Every row gives one point. Each copy is the shape, with its points in the same order, stretched, turned, moved and blurred by noise. Say if it was mirrored as well.
In the rows, 100 means zero.

Shape (6 x 3):
[109 65 56]
[109 162 143]
[65 91 106]
[127 71 83]
[47 86 156]
[78 80 94]
Copy 1 (6 x 3):
[151 81 71]
[48 154 84]
[119 135 129]
[116 79 78]
[97 143 163]
[122 119 112]
Copy 1 is: mirrored
Copy 2, 6 rows:
[129 63 139]
[70 112 37]
[106 129 109]
[101 61 135]
[66 179 108]
[110 113 120]
Copy 2 is: mirrored
Copy 3, 6 rows:
[65 81 80]
[138 128 140]
[85 130 62]
[96 65 91]
[119 138 29]
[83 114 61]
Copy 3 is: mirrored
Copy 4, 6 rows:
[134 36 113]
[74 185 90]
[65 70 78]
[126 60 133]
[8 91 89]
[83 64 91]
Copy 4 is: only turned

Shape:
[165 84 102 114 132 124]
[160 80 97 97 99 147]
[82 119 128 97 96 93]
[136 53 86 116 102 134]
[128 72 119 98 125 131]
[117 117 114 127 85 110]
[89 98 113 98 102 113]
[82 103 95 142 103 102]
[164 67 85 85 98 108]
[86 96 157 111 81 95]
[83 118 80 139 89 118]
[88 107 137 122 99 85]
Copy 1:
[124 98 90 82 136 170]
[114 126 67 66 124 171]
[91 111 127 85 96 67]
[101 133 72 103 113 195]
[111 107 101 70 95 161]
[82 132 121 102 135 112]
[88 113 118 86 86 105]
[65 117 133 124 125 113]
[139 117 37 103 107 162]
[106 147 154 101 92 85]
[51 122 123 110 125 109]
[103 122 146 114 111 77]
Copy 1 is: only turned
Copy 2 (12 x 6):
[109 50 93 84 140 135]
[118 72 118 70 135 144]
[97 115 87 139 105 107]
[103 51 128 76 111 125]
[99 63 88 99 102 145]
[99 95 115 126 140 114]
[88 102 95 111 100 111]
[69 85 110 122 114 92]
[133 60 115 65 122 111]
[106 97 101 161 93 125]
[64 104 125 107 128 95]
[93 90 92 155 107 110]
Copy 2 is: mirrored
Copy 3 (12 x 6):
[91 49 125 120 120 111]
[112 55 132 118 95 122]
[87 99 60 73 86 77]
[100 86 145 131 96 105]
[73 74 131 98 104 101]
[102 79 74 106 85 81]
[82 98 84 85 82 98]
[76 104 72 118 86 79]
[131 78 126 110 118 130]
[88 104 81 73 83 50]
[89 97 65 127 67 93]
[81 103 74 88 97 59]
Copy 3 is: mirrored
Copy 4 (12 x 6):
[121 103 136 77 84 159]
[82 94 118 74 82 172]
[101 85 99 131 113 72]
[70 122 121 83 58 158]
[85 103 146 93 92 124]
[109 85 89 131 98 127]
[82 105 106 113 104 95]
[95 125 93 141 95 102]
[104 97 109 48 61 160]
[90 68 128 149 91 76]
[82 131 64 138 105 115]
[111 89 117 148 97 79]
Copy 4 is: mirrored

Shape (11 x 8):
[183 89 99 99 109 62 52 64]
[105 132 121 75 126 117 54 130]
[59 56 114 75 102 137 113 92]
[126 51 77 25 49 109 111 120]
[111 116 107 101 81 112 106 98]
[113 120 131 43 126 129 131 71]
[112 72 123 88 69 76 135 64]
[57 95 81 117 98 87 73 40]
[116 83 98 122 113 71 129 96]
[138 111 136 70 101 69 115 103]
[54 139 106 68 89 86 115 112]
Copy 1, 11 rows:
[34 87 118 71 84 132 98 8]
[73 88 138 103 119 74 98 116]
[130 117 101 126 100 117 149 131]
[125 149 67 135 165 60 145 92]
[117 108 110 92 121 96 88 94]
[117 130 165 97 122 123 117 79]
[118 139 100 98 112 142 94 69]
[93 120 97 56 41 129 111 103]
[97 113 102 112 72 125 80 48]
[85 133 130 112 127 110 71 63]
[116 168 111 101 123 67 78 141]
Copy 1 is: mirrored
Copy 2, 11 rows:
[138 82 33 81 93 5 123 105]
[107 109 94 86 101 126 168 129]
[93 68 96 97 102 163 44 109]
[112 95 77 88 66 98 31 180]
[104 111 95 101 79 101 94 98]
[62 100 62 55 82 128 114 95]
[83 62 67 109 60 77 50 86]
[124 85 38 140 103 113 71 63]
[67 84 87 123 100 71 83 90]
[67 82 77 91 67 70 123 115]
[62 113 83 134 70 149 117 115]
Copy 2 is: mirrored
Copy 3:
[120 97 130 109 138 104 91 176]
[76 70 96 24 101 103 163 133]
[114 75 73 82 86 104 99 40]
[146 146 190 64 118 83 80 66]
[62 96 105 96 107 93 102 121]
[70 64 135 85 133 173 124 89]
[89 97 110 143 160 92 62 75]
[78 55 37 87 97 110 15 104]
[97 118 73 132 145 116 111 85]
[83 97 137 102 183 108 133 103]
[38 84 87 40 151 110 97 79]
Copy 3 is: only turned
Copy 4, 11 rows:
[50 123 146 174 65 69 102 117]
[115 83 100 112 103 67 105 70]
[117 89 61 87 52 127 89 39]
[146 71 130 115 21 91 31 56]
[104 94 99 102 77 99 79 108]
[125 148 75 82 46 82 91 61]
[67 112 103 86 43 119 45 92]
[66 76 90 109 46 104 140 100]
[86 111 119 99 76 135 90 114]
[88 117 125 90 80 86 52 98]
[124 70 103 48 73 86 71 93]
Copy 4 is: only turned

Shape, 13 rows:
[126 145 76 73 78 111 91 122 65]
[123 140 75 100 105 50 101 95 132]
[82 137 140 120 78 97 112 124 133]
[75 121 118 106 103 100 157 79 78]
[53 127 77 72 125 74 108 100 67]
[98 62 141 108 126 64 87 67 71]
[74 73 149 85 156 99 128 95 130]
[116 110 126 128 94 48 98 144 107]
[59 59 81 110 143 113 100 68 92]
[108 140 93 56 77 124 122 101 65]
[110 96 119 123 112 97 134 66 94]
[99 66 139 79 75 89 117 89 97]
[104 144 99 86 75 110 80 73 52]
Copy 1:
[150 144 78 112 102 113 138 113 105]
[154 100 89 81 24 76 84 57 129]
[115 143 124 112 96 120 54 71 124]
[119 90 154 81 121 135 113 68 117]
[109 95 94 109 87 110 140 27 121]
[106 50 119 129 109 52 95 84 101]
[61 80 134 76 130 73 77 58 156]
[128 101 130 137 53 69 80 93 153]
[58 63 115 58 97 97 138 89 89]
[142 137 106 95 143 121 138 87 102]
[124 80 139 72 113 111 96 100 112]
[113 108 159 119 143 53 101 90 100]
[161 124 76 122 114 111 116 90 57]
Copy 1 is: only turned
Copy 2, 13 rows:
[46 100 85 111 139 64 103 68 97]
[90 107 79 114 98 92 195 129 126]
[79 110 130 145 62 128 118 134 76]
[129 131 119 129 138 98 102 143 71]
[66 108 93 85 168 85 104 160 125]
[149 93 121 39 85 89 95 152 88]
[124 156 161 64 107 161 107 152 98]
[75 110 81 87 49 105 152 137 58]
[140 127 96 69 139 137 75 155 134]
[71 104 113 123 164 78 92 71 88]
[157 134 113 105 103 106 116 127 80]
[126 73 120 81 106 130 100 111 63]
[85 76 109 116 123 39 76 96 108]
Copy 2 is: only turned
Copy 3 (13 x 9):
[90 134 111 103 103 39 104 92 106]
[117 99 87 60 78 66 105 69 82]
[148 56 128 93 135 85 106 84 104]
[121 117 139 89 115 114 91 91 74]
[85 147 93 83 131 113 75 68 123]
[76 96 91 120 91 127 100 105 70]
[131 87 81 73 154 133 101 125 95]
[143 60 84 110 91 81 80 86 80]
[80 120 104 85 111 156 79 125 153]
[83 135 123 82 131 54 99 92 88]
[119 104 123 94 81 107 107 109 69]
[75 73 117 87 125 107 78 105 75]
[57 126 139 121 101 63 131 78 102]
Copy 3 is: mirrored

Shape:
[45 148 90 97 99 77 49 67 89 85 84]
[91 71 137 76 127 61 119 58 141 142 108]
[75 85 58 145 56 52 117 67 73 91 145]
[122 86 96 67 124 74 76 96 122 87 54]
[105 122 135 88 76 81 127 92 77 109 74]
[51 72 48 147 63 75 89 119 125 90 107]
[117 93 74 128 46 120 103 112 78 62 96]
[108 151 96 124 76 99 90 140 102 116 97]
[38 98 110 106 110 123 112 131 115 115 124]
[104 132 129 98 74 116 106 104 116 139 54]
[129 79 139 154 123 59 67 72 121 73 55]
[104 112 81 142 82 70 122 49 159 97 141]
[68 125 57 100 77 86 92 131 76 53 98]
[98 120 117 68 91 93 84 77 87 134 119]
[48 101 138 67 102 77 44 133 152 86 79]
Copy 1 (15 x 11):
[113 98 160 96 106 53 35 123 143 156 124]
[86 18 136 163 71 121 106 115 23 117 96]
[21 130 80 99 102 63 89 81 35 112 115]
[106 63 99 94 145 118 70 168 106 124 90]
[80 97 120 100 91 124 35 105 97 48 118]
[74 110 102 59 139 77 109 60 39 145 144]
[61 141 63 46 122 111 75 110 120 99 132]
[140 109 74 94 108 129 70 58 123 87 112]
[124 93 139 92 92 105 135 57 90 101 134]
[139 92 135 91 77 148 44 76 100 89 134]
[99 24 65 124 124 63 81 182 71 138 139]
[80 76 96 183 98 128 104 84 46 171 115]
[81 144 97 59 156 93 65 97 138 93 111]
[85 79 120 116 56 112 64 104 110 104 87]
[109 5 148 91 127 100 58 90 135 134 128]
Copy 1 is: mirrored
Copy 2, 15 rows:
[135 125 90 90 130 100 156 76 123 114 97]
[56 117 158 95 80 100 54 89 107 148 44]
[116 146 16 71 153 129 54 126 73 159 65]
[64 115 125 95 53 124 165 95 105 76 96]
[127 92 89 72 92 122 69 87 111 103 93]
[110 174 56 89 125 104 87 126 71 140 161]
[148 117 45 76 134 118 103 126 75 65 119]
[127 92 63 106 109 117 99 70 93 93 182]
[129 99 125 56 138 72 75 106 91 148 165]
[157 100 115 106 87 111 84 77 95 80 133]
[53 164 120 160 86 130 99 95 151 69 76]
[97 131 102 146 113 55 51 97 91 122 70]
[126 110 38 50 123 102 147 111 92 112 162]
[109 77 109 75 136 133 97 63 91 114 65]
[51 147 157 86 102 79 119 49 130 105 166]
Copy 2 is: only turned
